Each row of a before or after table is a point. One or more steps were done to the points. Then noise was added and the rows were shuffled. The steps act on how far a point lies along the listed directions, d1 being the first. Name the steps. A step turns or swaps two directions, mirrors them in a line or flattens them onto one, adds a multiple of one to another, or multiplies one. Angles are multiples of 10 degrees, from the lower direction toward the higher: turns from -170 to 170, lines from 10 to 170 but not 90. Use the fewest steps. Two steps may share a direction if one is a turn and the other turns, adds or multiplies; they go together, in the order done. Otherwise the lowest direction goes first.

Directions:
(1): [11 49]
(2): [-49  11]
Before:
[[-50   0]
 [  9  15]
 [  9 -68]
 [ 38 -18]
 [-10  -4]
 [-55  -9]
 [ 31   0]
 [-60 -29]
 [ 61  39]]
After:
[[ 60 -32]
 [  9  10]
 [-16 -24]
 [ 50  40]
 [  2 -38]
 [ 33  45]
 [ 21  47]
 [-13   0]
 [-60 -36]]
Steps: swap d1 and d2

Directions:
(1): [ 19 -57  12  37]
(2): [ 15  -2 -69  12]
(3): [-67 -21 -12   6]
(4): [-8 38  7 60]
Before, 12 rows:
[[ 45   6  45 -45]
 [-30  51  -9 -21]
 [-14 -23  42 -53]
 [ 24   9  16 -12]
 [ 11  17   9  -8]
 [ 17   6 -27  40]
 [ 63  95   8  -7]
 [-22   2  35  25]
 [ 49   5  15 -18]
 [ 30   7  18  -8]
 [ 36  35  29  -3]
 [ 38   7 -39 -39]]
After:
[[-31  50  -8 -21]
 [ 19   6 -37  44]
 [ 11  17  12  -6]
 [ 41   6 -50 -35]
 [ 34  36  35  -4]
 [ 48   5  15 -18]
 [ 21   9  19 -13]
 [ 62  96   9  -8]
 [-16 -24  58 -56]
 [-24   2  46  27]
 [ 42   6  58 -48]
 [ 29   7  20 -10]]
Steps: multiply d2 by 1.3

Directions:
(1): [ 36 -37 -26  48  -2 -47 -52  26 -19]
(2): [ 23  48 -40 -54  15  19 -38  45 -16]
(3): [ 17 -40 -12 -26 -10  41 -37 -67 -35]
(4): [ 66 -14  62 -29  -1 -12  29  19 -31]
(5): [ 37 -44 -28  -3 -19  44  20  27  63]
(6): [-43 -21  50   3 -34  38 -41  48 -11]
Before:
[[ 71  31 -15 -46  16   8   3  54  24]
 [ 32  26  13 -22  13  -3   6  29   0]
 [ 16 -39  -7 -17  -3   2   7 -40 -25]
 [ 44  -4  26 -12 -11  -3  29  21  -2]
 [  5  22 -19 -17   9   2  39   0  31]
 [ 39  -1  41 -77   1  57  21 -51 -36]
 [ 36  -3  -6 -19   1  18 -30  26 -13]
 [-11  73 -27 -71  31  19  27 -16   4]
 [ -2  31 -19 -25  14 -18 -15 -35 -54]
 [ -8  53 -28 -25  13  -5  52  17  18]
 [-10   2  16 -38   8  20  -5 -33 -18]
 [-16  68 -34 -38  37 -13  30 -25  -4]]
After, 12 rows:
[[ 22  17  51 -93   0  74  41 -61 -29]
 [ 35  21   9 -16  12  -8   2  31  -3]
 [-13  64 -35 -36  36 -18  26 -23  -3]
 [ 10  20 -19 -12   7  -1  34   4  28]
 [-10  71 -29 -68  31  16  26 -16   5]
 [ 46  -7  24  -7 -12  -5  26  20  -2]
 [-18   8  21 -45   7  29   2 -39 -12]
 [  7 -29   1 -30  -4  12  19 -46 -21]
 [ -5  36 -15 -31  15 -11  -7 -37 -52]
 [ 34  -1  -5 -25   3  21 -26  23 -12]
 [  3  45 -34 -14  13 -15  42  23  13]
 [ 76  27 -19 -41  16   4  -4  57  21]]
Steps: add -0.5 times d3 to d1

Directions:
(1): [ 26 -17  48  57 -25 -27  27 -60  36 -30 -25  20]
(2): [  6  22  39 -69  20   6  -8  -1  58 -51 -18 -44]
(3): [ -8 -39 -51 -11 -35 -71  -4  16  59  23   3 -26]
(4): [ 29  38  30 -33 -14  -6   1 -43   4  95   1  -8]
(5): [ 34 -61  43 -25  -9   4 -42  11   4  -3  70  34]
Before, 14 rows:
[[  5 -33   2  11  -9  -5   2   4 -21 -27  24  11]
 [ -8   2 -47 -23  -1 -13  -7  -2 -37  49  11   3]
 [  2 -12 -44 -24 -25 -24  -9  10   4  53  45   2]
 [ -5  42  -1 -21  -3  14   2 -10  31 -25 -40 -12]
 [ -5  -7 -41  33 -36 -75  29 -29  56  69 -25 -11]
 [-23 -12 -40  -7 -12 -42  15  -9  46 -13 -27 -45]
 [ -7  28  -7  47   1 -19  25 -33  -7  13 -48  13]
 [-19 -11   1 -31  28  17 -22  30  13 -59  -1 -19]
 [ 24 -13  -5   1 -12  -7  -2 -14 -15  43  12  20]
 [  7 -13  -5 -17 -11 -10 -33  -9   9  54  25  -8]
 [-25   7 -39  42   7  -8  27   3 -21 -23 -40  -8]
 [-16 -21 -14 -47   1  19  -3  34  16 -18   7 -22]
 [-13  -9 -11 -49  -3 -57  11   8  73   0   0 -45]
 [-17  -2 -38 -24 -16 -23 -10   7  12  95  28 -16]]
After (14 x 12):
[[-15   7 -36  -9  20  23  -6   5 -65   7  11  19]
 [  8 -19  -8  13   9  20  -4   7 -36  -9  11  29]
 [  5   0  12 -53   0 -21 -17  -6  46  21  -2 -31]
 [ 11  51  75 -35  34  30  23 -38   1  -7 -11 -10]
 [  7  52  48  64  24  49  41 -57 -45   9 -34  38]
 [ 19 -26   9  -3 -26 -24   4 -16  -5  18  23   3]
 [  6  21   2  -6  11  46  -6  -2 -54  11  40  31]
 [-25  27   8   9  41  70  -7  17 -66   9  23  23]
 [  3  -1  13 -53  -3  22   1   4  13  20   5 -20]
 [-10  35  -9 -20  -5   8   0  -5  35 -28 -40 -15]
 [ -6  -3  14   4  24  45 -34   8 -37  -9  24  12]
 [-15  17 -19  50   3 -18  22 -16  -7  -5 -45  13]
 [ -5  20 -27  28 -12 -35  29 -29   1  38 -44 -16]
 [ 10  48  42  -2   6  17  26 -64   1  15 -36 -19]]
Steps: turn d3 and d4 by 140 degrees; add 0.5 times d4 to d1

Directions:
(1): [ 36 -24   7 -20  34 -33 -41 -44 -49 -32 -15 -34   0  14  21 -61  34 -27]
(2): [ -1 -95   7  -1 -28  14  39  43 -25 -16   5  28  37  15  18 -27  17  34]
(3): [ 63  27  -1 -15  -3  18   2   4  34 -68   8   2  27  14 -65   6  37  38]
(4): [ 38 -36  10  13 -20  10  29 -53  53  31  37 -43  39  23  17  24   3 -46]
Before, 8 rows:
[[ 17   2 -15 -20  -6  -3 -12  28 -49 -66 -19  21  -6 -13 -21 -23  32  47]
 [ 22 -81   1   0  -1 -21 -10 -20  -8  34   3 -33   9  10  55 -36  16 -39]
 [-20   2 -45 -17  18 -16 -20  33 -46 -28 -24  17 -21 -16 -20 -32   0  36]
 [ 29 -30  -3 -37  31  -7 -23  14 -37 -61 -18  17 -10  10  -4 -60   2  22]
 [-26   8  -9 -15  28 -24 -20   0 -38 -18 -36   5 -19 -22   3 -52   1   4]
 [-38  49 -12  24   7   1  -6 -29  42  44  -6 -41 -37 -21  21  49 -37 -10]
 [ 49  60  -9  16   5  16   2 -47  79  -4   6 -43  -9  10 -60  33  14 -18]
 [ 38  51  13 -27  20 -16 -42 -55  26 -35  17 -29   9   3  -9  -7  21 -10]]
After:
[[ 24  -1 -12 -26   1 -11 -22  18 -63 -76 -20  13  -4 -12 -18 -35  37  38]
 [ 51 -45   1 -48  46 -29 -44 -10 -65 -79 -24  -3 -11  16  10 -97  18   6]
 [-11   0  -5 -24  42 -37 -33 -16 -56 -32 -39  -6 -19 -17   8 -75  13  -6]
 [ 55  40  17 -37  32 -29 -59 -75   7 -49  11 -41   9  10   1 -34  37 -20]
 [ 40 -95   4  -9  16 -39 -34 -43 -34  15  -4 -50   9  19  69 -66  33 -53]
 [-51  58 -14  30  -3  14   9 -14  60  58   0 -29 -34 -24  11  72 -53   2]
 [-16  -5 -41 -19  24 -21 -29  29 -55 -34 -27   8 -23 -14 -15 -42   6  34]
 [ 42  65  -8  20   2  24   7 -42  88   2  12 -41  -9  11 -62  40   9 -17]]
Steps: multiply d1 by 2

Directions:
(1): [ 40  -3 -16  12  25 -43  -2  -3  14  13  20 -26   5  13  62  42  13 -52
 -35  -8  -9  60 -93 -24 -12  -3  13  44 -93  27  23  12]
(2): [ 17   9 -52 -40  17  64  -7 -28 -24 -14  20  17  44  15  30 -42   0  -2
 -47   2  -3  19  68  80 -33 -51   3 -23 -82  -9  -3 -22]
(3): [-12 -14  -5 -87 -94 -50   7 -22  11 -18  13 -43   6   0   1  54  -3   3
 -18   8  74 -11   7  14 -49  66  -7 -19 -18  -7 -24 -41]
(4): [ -4 -25 -11  15  69 -19  59  26 -26  17  31 -62  70  43  -6 -15  26   6
  53  -4  16  39   7 -17 -30  -4 -36  24  30 -29 -57 -72]
Before:
[[-11 -18  -7 -46 -44 -84   0   2  16   8  14 -56  -5   8  18  60  15  -5
  -15  22  36  16 -45 -18 -35  47  -7  21 -20  11   3 -32]
 [  5 -11  15  48  29 -33  33  18  -4  27   8 -22   6   5   9  24  20 -33
   14 -10 -10  19 -57 -54  18  13   7  43   8  29  -2   9]
 [ -6   7  13   7  15  44  -9   3 -28   3  11  20 -14  -5 -17 -11  -3   8
    3  13  -6 -25  21   6  18  -4  -2 -19  43   4  -7  -9]
 [-34  14  41  34 -35  12 -32  -5  13  -1 -46  42 -50 -31 -26   9 -14  29
   36  19 -14 -45 -22 -30  41  18  20   8  71   8  37  33]
 [ -7  21  10   0 -25  26 -25 -13  -2  -9  -8  36 -35 -22  -9   0  -7   2
  -31   8  -9 -32  10  13   3 -10   5 -27 -16   5  32  38]
 [ 14  -7   7 -54 -83 -22 -23  -8  15 -26 -12  18 -44 -13  17  36 -17 -18
  -56  11  10  -3 -19  -1 -10  26  21 -13 -48  34  14  21]
 [  3 -20   4 -27 -48 -78  19   3  20  -2  22 -54   0  15   2  65   7 -19
   20   3  60  30 -67 -46 -41  63  -6  26   3  -4 -18 -31]
 [  0 -14  20   3 -38 -39   7   0  20  -6  -7 -13 -34 -24 -20  38 -10   9
    8 -12   8   0 -38 -36  -4  43  10   6  29   0 -13  21]
 [-17   4   8  25  -8   4  -1   7 -11   9 -19  21 -16  -7 -31  -2  -5  -3
   28 -11  -5 -26  11  -6  26  15  -9  -2  35  -6   1  24]]
After, 9 rows:
[[ -3  -8  21  14  19  -1   0  15 -21  14  17 -10 -13   1  -9  20   6  -2
   14  12   7  -6 -23 -30  10  24  -9   0  48   8 -14 -19]
 [  2   1  14  70  55 -19   1  13   2  22 -11  -7   2  11  26  17  17 -16
   36   8 -28  32 -87 -57  18  -8   9  60   7  12  28   2]
 [ 20   6   0  20  23  47 -25   8  -9 -15 -20  65 -36  -5  11 -37  -7 -11
  -36   1 -60   6   8   7  27 -53  23  -4 -27  28  30  47]
 [  3  15 -24 -33 -36   0 -53 -23  17  -6  -5  28 -33 -19  33  16  -5  -8
  -71  22 -18   0  -6  40  -4 -15  24  -4 -75  34  56  33]
 [ 29  16 -27 -40 -60   3 -43 -32  24 -17   8  30 -34 -14  38  35 -18 -39
  -61   1  14  22 -36  21 -18  -1  32  -2 -95  23  44  39]
 [ -1  -3   3  34  11 -23  10  13  -5  18  -5  -8   0  10  -6  19   9 -23
   23 -15  -1   8 -32 -30  12  20 -13  26   3  -1  -3  13]
 [ 17  -6 -27 -18   5  -9  26 -15 -16   9  32 -28  43  13  36  18  23 -37
  -38  -2  17  35 -12  12 -27  -1   8  20 -73  23  -8 -21]
 [ 29  -2  -8  16   4  -7  -2  -9  18   0   0   2 -26 -21  18  22  -6 -17
  -30 -17 -21  39 -53 -16  -1  -4  27  20 -48  15   8  42]
 [ -4  10  19  50  48  28   3  17 -21   7  -1  20 -11  -1 -19 -22   9   6
   13   0 -32  -8  -7 -18  15 -27 -12   1  20  -5  11  20]]
Steps: turn d1 and d2 by 80 degrees; turn d3 and d4 by -90 degrees

Directions:
(1): [ 35  31   3 -47  44   5  60 -73 -24  15  32  69  11 -11   3   1  54  10
 -33  -7  35  52 -33 -25 -35  36  86   8  11 -45   1  18  16 -21  18   0
  76  30  42 -21   5  19  15 -46  31 -32 -12   6 -78  31 -22  -8  -3  16
  -9   7  10 -78  71   6   6 -13 -17  51]
(2): [-72   8 -44  38   3 -47 -95 -52  49 -49   6  11  27  42  13  32  48  25
 -21  -9  -6  40  20 -48  46 -20  -4   0  -7 -19 -19   9  19  60  39 -24
 -44 -11 -22 -34  27  -9   3 -37  -7 -12 -25  44 -46 -28  -3  41  26  18
  10  -1 -24  24  69  51  23  83  52  17]
Before:
[[-34   9 -30   8   7 -24 -34 -41  10 -24  17  44   6   9  18  27  60  21
  -26  -4   7  42  12 -41  27   4  16  12   1 -35 -16  -3  -2  27  34 -21
  -12   3  15 -38   0  -3   8 -55   0 -13 -17  41 -46  -7 -28  24  11  17
   16   4 -10 -12  35  30  16  40  21  25]
 [ 15  20 -18 -10  17 -16  14 -48   6  -1  26  50  14   8   2  12  49  14
  -23  -5  28  49  -8 -22  -7  10  58  16   0 -26  -5  22  19   2  21  -2
   39  11  25 -14  18  18  13 -51  23 -15   2  14 -71   3 -13  11  11  16
  -11   2   0 -43  64  24  16   9   1  38]
 [-39  -5 -17  32  -4  -7 -57 -15  39 -13   9   2  27  27  19   9  21   7
   -8  -8  -5  13  22 -12  19  -8 -13 -12  10  -1   0  -9   3  26   4 -29
  -32   2 -12 -16  16 -21   5   0 -25  -2  -3  10  -2 -12  -1  29  25   5
   15  -4 -25  24  26  23   0  50  21   6]
 [-23  -5 -28   8   3 -33 -34 -32  34 -20  -6 -10  10   6  -2  24  22  -1
   -5   3   3  15   5 -10  21 -16   2  -1   0   9 -20  -7  13  30  17 -18
   -6  -7 -18 -24   9   4   6  -2  -5  -3 -18  26 -17 -13   3  23   5   4
    0   4  -9  28  22  34   6  35  20   8]
 [ 22 -13   5 -10   0  28  32   9 -12  -3   4   0  -2 -13 -16 -19 -16  -7
   16  -5  -7 -19  -4  21 -10  10 -16  -1  17  28  -9  -2 -15 -12 -11  -5
   22  13   4   3 -14   3  -3  12   9  10  18  -5  20  17  -2   2  -9   1
   -7  -7   2   1 -23  -7 -17 -22 -36 -12]
 [ 55   5  28 -19  -9  39  66  40 -30  31 -11 -25 -16 -20 -14 -25 -30 -20
    8   3  15 -31 -27  33 -29   8  -3   2  -6  16  35  16 -21 -56 -35  14
   22   5  19  11 -26   9 -10  22   9  -1   5 -39  21   5  10 -43 -18 -12
    0  -3  -7 -14 -31 -40 -14 -66 -42 -25]
 [ 51 -13  18 -30 -17  45  56  59 -27  37 -10 -16 -18 -20  -8 -25 -36 -20
   25  11  -3 -28 -15  30 -28   6 -13 -15   5  27  11  -4  -7 -48 -38  17
   28 -10  22  29 -25 -12 -11  30  -6  17  22 -14  47  26   9 -26 -14  -9
    0   3  13 -15 -50 -44 -27 -45 -32 -15]
 [-35 -10 -14  31   3 -28 -29 -27  20 -15  -1   3   3  27   0  26  24   9
   -3 -11   6  19  20 -24  23  -9  -8   3 -11 -22   8   3   6  27  15  -8
  -11 -14   4 -15  22  -9   7 -17  -6   4 -27  20 -26 -19   2  36  18   2
   13  -2 -15  18  40  19  20  51  12   1]
 [  5  33 -23 -26  48 -20 -14 -91  -7 -10  40  72  15   2   9  22  60  32
  -48  -2  22  63 -18 -25 -23  21  78   9  20 -48   1  10  19  12  28   0
   45  21  31 -37  15   8  17 -71  18 -30 -28  28 -85   7  -5  11  11  11
  -11  -7  -4 -81  83  33  10  34  11  40]
 [-22  10  -1  12  11 -18 -30  -9  21   3  -3  14   6  12   4  19  18  12
   14  -3  -5  19  12  -9  14 -17  -3 -11   6  12 -12  -5   5  20  17   5
  -15  11  -4  -4 -14   2  -5 -20 -11   4  -1   1 -19  -4  -7  10  -1   7
    4  -2 -17  14  20  10  12  12  15  14]
 [-33   3  -3  11  -5 -12 -50  -6  20  -6   2 -12   9   6 -15  11   8   6
    0  -3 -16  -2   4  -3   9 -11 -19   1   0   4  -5 -10   3  24  21 -11
  -14 -20 -15   2  15 -15  -3   6 -14   7  -8  18  10 -19  -5   6   2 -11
    6   4   0   4   4  13   8  20  18  18]
 [-29   0 -30  30 -14 -35 -60 -24  53 -25  -7  -2  19  37  15   9  17   5
    0 -12 -13  10  12 -37  40 -18  -7   7  -7 -15  -9  17  -1  46  16  -9
  -44   0  -1  -8   5  -6 -12 -23 -21  -7 -18  27 -20 -31  -4  28  10  12
    8   1  -9  31  17  27   8  66  35   5]]
After:
[[ -1  16   5  -7  22  -8  -1 -18   4  16   2  28   4   4   1  12  25  10
    9  -5   6  26  -1  -8  -2  -6  16  -9   9   3  -9  -2   5   5  16   8
   12  20  11  -3 -16  11  -1 -26   0  -4   0  -4 -33   8 -12   3  -4   7
   -1   1 -11 -12  27   2  10  -7   3  25]
 [ 14  19 -15 -11  14 -18   5 -60  24  -2  13  40  20  18  13   1  39   4
  -17 -13  12  34 -15 -41   5  12  51  10   2 -39  -5  27   5  17  19  -4
   18  22  33 -15   2  10  -1 -41   2 -26 -18  21 -61  -3 -17  14   1  17
    0   5   3 -28  46  20   7  36  11  35]
 [ 82  21  26 -60  37  31  85 -22 -58  43  28  49 -17 -43  -5 -12   0   3
  -20   8  22  11 -33  32 -69  35  68   7  25 -21  22  -1  -4 -49 -19  28
   81  29  49   5 -16  15  13 -22  21 -12   1 -20 -23  35   0 -33 -17 -10
  -19  -6  20 -97  -3 -25 -15 -58 -43  12]
 [ 24  16   0 -32  20  10  51 -32 -30  12  23  60  -8 -22  10   7  46   8
  -25  -2  25  34  -9 -19 -17  31  47  13  11 -38  -3  -3  -8 -22  16  -5
   44  20  47 -24 -16  11  11 -46  13 -17  -4  14 -44  21 -32  -9  -7  13
    7   9  10 -56  14   0   4 -19 -17  30]
 [  2   1   0  -2  23 -12  27 -43  -6   7  10  31   0   8  -2  15  32   4
  -12 -11  23  28   0 -19  -5  14  32   7  -5 -37  16   8   7  -1  11  -1
   36   2  28 -14  16   2  12 -25  11  -5 -24  10 -48   2  -6  20  10   4
    7   2  -2 -26  50   4  18  19 -12  17]
 [ -8  10  -7   0  19   7  -8 -44  17   4  24  38  27  14  17   6  41  10
  -21 -11  15  35   0 -16  -9  14  34  -8  18 -20   4   0   7   3   7 -26
   17  19  11 -21  12  -8  15 -20  -6 -16  -4   5 -36  11 -11  19  20   9
    7   1 -16 -23  53  20  -1  31   2  31]
 [ -1 -11   6  28 -35  13 -17  65   8  -4 -28 -62 -11   5 -12 -11 -43 -14
   21   3 -10 -46   2  25  15 -23 -59  -4 -18  37  25   8 -25 -15 -31   3
  -49 -21 -18   9 -18  -7 -19  32 -14  13   1 -22  52 -28  23 -18  -4 -14
    9 -11 -24  47 -44 -20  -7 -20  -5 -49]
 [ -6 -19  -7  11 -10  15  -8  14   5 -18  -3 -16  -1   1 -14 -14 -18  -5
   17  -6 -18 -23   8  16  10  -3 -38  -4  11  37 -13  -6 -15   8  -9 -11
  -10   1 -12  -1 -10  -4  -8  15  -1  16  15   4  29   3   3  15  -2  -1
   -1  -9  -6  27 -25   3 -13   3 -19 -21]
 [-21  15  -2  -6  10  -9 -27 -29   9   2  12  12  10   2 -15  11  26  10
  -12  -6  -3  15  -9 -11  -4   3  11   3   5 -13  -3  -4   8  17  27 -11
   13  -9  -1  -5  15  -9   2  -7  -2  -4 -12  19 -18  -8 -13   1   0  -3
    3   7   2 -25  28  14  11  14  11  36]
 [  8   6 -16 -20  19 -20  16 -52  11  -2   5  16   8  -9  -5  14  33  -3
  -13   4  19  26 -15  -8  -6   3  39   1   6  -5 -15   0  15   5  15 -13
   37   8   7 -25   4  15  14 -14  10 -13 -14  18 -40   5  -4  12  -2   6
   -6   8   4 -11  34  23   3   9  -1  26]
 [ -9 -27  -9  18 -40  15 -34  70  14  -1 -26 -48 -10  10  -3  -8 -42 -12
   32  10 -29 -35  15  17  20 -26 -65 -20  -5  43   2  -9  -6  -1 -25   3
  -43 -32 -15  24 -12 -29 -18  33 -26  28  15   8  66  -7  20   2   3  -6
   11  -2  -8  46 -48 -17 -18  10   9 -33]
 [ 67  11  16 -33   8  20  79   4 -28  35  18  32  -9 -22  -8 -13   3  -8
   -2   4  29  12 -20  19 -36  20  47  15   4  -5  10  14   2 -40 -12  17
   61  16  36  14  -4  22  10 -15  22   0  23 -20 -21  20  -6 -19 -10   1
  -18   3  17 -48   0 -13  -3 -54 -38  18]]
Steps: turn d1 and d2 by -70 degrees
